Each row of a before or after table is a point. One or more steps were done to the points. Then noise was added and the rows were shuffled. The steps act on how far a point lies along the listed directions, d1 being the first. Write out the steps. A step turns or swaps two directions, mirrors them in a line or flattens them onto one, adds a multiple of one to another, or multiplies one. Angles are multiples of 10 degrees, from the lower direction toward the higher: turns from -170 to 170, lines from 10 to 170 but not 90. Use the fewest steps. Two steps may share a direction if one is a turn and the other turns, adds or multiplies; they go together, in the order done. Otherwise the lowest direction goes first.

Directions:
(1): [-57  -7 -22]
(2): [-22  37  44]
Before, 11 rows:
[[ 60  -5  54]
 [ 36   8  33]
 [ 31   1  -3]
 [-50 -18 -22]
 [-35  28  11]
 [-25  -9 -26]
 [-17  -9 -36]
 [ 35 -21  31]
 [-52  31  19]
 [ 65  16  33]
 [ 36  -9   2]]
After, 11 rows:
[[-52 -23 -29]
 [-47  49  40]
 [-11 -24 -57]
 [ 41 -21 -12]
 [ 37  -8 -12]
 [-22 -23 -37]
 [-69  61  58]
 [ 59  24  38]
 [ 56   4  66]
 [ 32  21  43]
 [ 33 -22  27]]
Steps: multiply d2 by 2

Directions:
(1): [-27  10  24  15   7 -54 -62 -51 -12]
(2): [ 29 -30  13  -9  55  29 -41  21 -57]
(3): [-10  40  82 -26  -2 -12  13  42  -6]
(4): [ 57 -24  36  17  40 -24  34 -33  36]
(5): [-49 -53  10 -63  10   0  29 -31  -7]
(6): [ 57 -19   6 -34 -70 -20  -8 -11 -31]
Before (8 x 9):
[[ -71   -6  -40   20   -8   -5   56  -43   75]
 [  32  -33  -25   21   38   19   31   13   46]
 [  40   47    4   44  -14  -12  -18   16   -7]
 [ -17   24  -13  -54 -113   19   72   40   -4]
 [  50  -26   33  -39    6    2   39   10  -20]
 [ -29   49   46    6  -18  -30  -16   15   29]
 [  17   -4  -15   29    0  -12  -65  -14  -15]
 [  30   22   -5   60    9  -30  -10  -50   50]]
After (8 x 9):
[[  33  -11   22  -33  -29  -14   62   -9   15]
 [  36  -28   17    7   53   20   26   39   26]
 [  10   20   34   12   -5  -18  -56   13  -18]
 [  43   45   -9   48  -19  -15  -13    5   -5]
 [  55    0    5   56   56   -7  -40  -33    9]
 [ -24   10  -45   34  -20  -23  -27  -29   42]
 [  11  -39 -102  -26  -75   47   32    6  -29]
 [ -26  -75  -54   17   78   49  -13  -28  -10]]
Steps: turn d2 and d3 by 100 degrees
